Each point is reached from the start by the listed moves, each made once or not at all, plus a little noise. Is the number of moves made odd or even? Then give how often each move was made.

Moves:
(1): [16 50 -9]
(2): [  2  17 -44]
Start: [-8 -9 -5]
Points:
[ 10  58 -57] => even (1, 1)
[  8  40 -12] => odd (1, 0)
[ -5   8 -49] => odd (0, 1)

Moves:
(1): [ 38 -10  24 -16  10  32 -20  35 -18 -20 -18  -5]
(2): [-10  17  -1  -7   7 -41 -10 -12  19   4 -12  16]
(3): [-19 -13   6  34 -12 -12 -10   4   7   2 -42 -10]
(4): [ 21   6 -13 -19 -39 -46  -6   5  -6 -33 -10  -6]
(5): [ 20   0 -49  39   4  18 -28 -14  14  20 -14 -22]
(6): [ -9  26  12   8   1   6   8   4 -25 -19  -3 -18]
(7): [ -2   5 -29  -6 -10 -13   5  55 -14  -2  -8   2]
(8): [  0 -43  32  16   3 -41  -2  -5  36  20  45 -42]
(9): [ 22  25  29  -7 -24  -3   2 -23  31 -17   9   4]
Start: [-13  -4  21   8  50  47  -8 -11  30  -4   2   8]
Points:
[-31  43  27  10  59  12 -14 -17  25 -21 -14  10] => even (0, 1, 0, 0, 0, 1, 0, 0, 0)
[ 62 -34  56  40  44  57 -58 -16  95   4  22 -55] => even (1, 0, 0, 0, 1, 0, 0, 1, 1)
[ 79   3  52  35   4  13 -50  -9  66 -55  14 -82] => even (1, 0, 0, 1, 1, 1, 0, 1, 1)
[ 32 -13  44  -6 -24 -59  -9  25  77 -42  40 -32] => even (0, 0, 0, 1, 0, 0, 1, 1, 1)

Moves:
(1): [ 11   3   7  -1   6   5  -1   6  -6  -2  12 -11 -11  12  -6  10   1   1
   7  -8  -3]
(2): [-16  -7  -2   0  -6   8   0 -11 -19 -20 -25   4   5  -2  17 -13 -19  -4
  -2 -11   5]
(3): [  3  -3 -12   3 -29 -10  -3   2  -5   8   7   1  -7  -6   8   0  15 -15
 -23   5  15]
(4): [-13  -3  -6   0   8  -4   4   8   0   2   0   8   2   0   4   1 -11  -1
   8  -4   4]
(5): [ -2  14   8 -16  14  -4   6   4  -3   2  -5  -5  12   4   8 -13   2   3
   1  -4 -10]
(6): [  0  -6   5   9  -6  -7   8  14  -6  -5 -12   8  16  -1  -7   5   4  -9
   6  -6 -17]
(7): [ 21  15   2   9  -2   3  -4   0 -11   8  15  -7   5  -2   3  -7   2   1
  -5   2   0]
(8): [ -2   1 -10   1   7   4 -21  -3 -17  -7   5   2   5  -7  -4   4   4  -1
   5  -9   1]
(9): [  7 -11  -2  -6   5  -3  14  -7 -13 -11  -1   3  -4  -9  14  19   5  21
   5 -22  -6]
(10): [  4 -10   8  -2   1  -7   1  -7 -26   6  -2 -14  10   1   6  -9 -10  -4
  19   2   1]
(11): [-13  21  -6   5  -5 -11  -3   7   2 -11   0  -7   0 -17   6   9  -6   0
  19   4  15]
(12): [ -1   3   3 -13  -7  -2   3  10 -10   9  10  13  -5  -9  -6   9   6   2
  -6   2   2]
(13): [-14  -1  -9  -2 -15   6  -3  -5  -4  -2  13  -1  -9  -1  13  -2  10   0
  11  10  12]
(14): [ 8 -3  7 -3 10 -5  3  0 -4 -7  6  0  1  6 -3  1 13 -6 16  5 17]
(15): [  6  10  -5 -10   2   0  -1  -8  -3   7   4  -5   4  10 -11   0  -1   2
   5   8  -3]
(16): [-22  14   4   5  -6  12   0 -13   0 -11  18 -10   7  18  -4   6   3 -10
 -21  13  -7]
(17): [ -3   0   0   5  10   2  -2   7 -13  -2  -6   5  -7  -3   7  -2  15  -3
   1   9   6]
(18): [ -3   7  12  -4  -2  -7  -7  -2  -1  -3  -1   6   4  12  17   4 -24   0
  -3   2  -5]
(19): [-28  -6   7   2  -8 -15   4  -6  -3  -5 -11  -4  -3  18   2  -6   0  -1
  17   0   6]
(20): [ 18  -4 -10   5  11 -15 -17  -4   6 -25  36   3 -25   4 -14   8   2   4
 -23  25  13]
Start: [ 14 -11  -5  -6  -2  15  -1   8   7   7   0 -10 -14   8 -27  -7   3 -10
   5   7  -1]
Points:
[-57   7  30  -2  -9 -28   9  28 -53 -20   0  -3   9  33  -3  11  -8 -41
  61  33  19] => even (0, 0, 0, 1, 0, 1, 0, 0, 0, 1, 1, 1, 0, 1, 0, 1, 1, 1, 1, 0)
[-66  25  -5 -42   4 -14 -19   9 -67 -29 -11   9  -6  20  26 -17  -9 -17
  75  20  48] => even (0, 1, 0, 1, 1, 0, 0, 1, 0, 0, 1, 1, 1, 1, 1, 0, 1, 1, 1, 0)
[-42   2  -4   4 -39 -24  -7   5 -33 -38  51 -21 -23  21 -29  13  12 -28
  28  58  22] => even (0, 0, 0, 0, 0, 1, 0, 0, 0, 1, 1, 1, 1, 0, 0, 1, 0, 0, 1, 1)
[ 43 -12  16  -4   7  18  -2  -4 -58  -8   4 -37  -5  22  -9 -25 -11 -21
  39  -3  18] => odd (1, 1, 0, 0, 0, 0, 1, 0, 0, 1, 0, 0, 0, 1, 0, 0, 0, 0, 0, 0)
[-19  14   8 -11 -39   1  -9 -13 -10   2  28 -33 -19  72 -18   6  -3 -34
 -13  28   2] => even (1, 0, 1, 0, 0, 0, 0, 0, 0, 0, 0, 0, 0, 0, 1, 1, 0, 1, 1, 0)
[-34  -1 -13   8 -42 -32 -12 -28 -69 -62  52 -24 -30  31  45   2 -17 -24
  22  39  68] => odd (0, 1, 1, 1, 0, 0, 1, 0, 1, 1, 1, 0, 1, 1, 0, 1, 0, 1, 1, 1)
[  1  15 -32   9 -34 -11 -35 -13 -95 -58  68 -28 -14  20  20  26 -21 -24
  12  19  22] => odd (1, 1, 1, 1, 0, 1, 1, 1, 1, 1, 1, 0, 1, 0, 1, 1, 0, 1, 0, 1)
[ -4  31 -17   6 -16  15  13  11 -32 -16  49 -32  -6  17 -12  33  11  -6
  40   4  -7] => odd (1, 0, 0, 1, 0, 1, 1, 0, 1, 0, 1, 0, 1, 0, 1, 1, 0, 0, 0, 0)
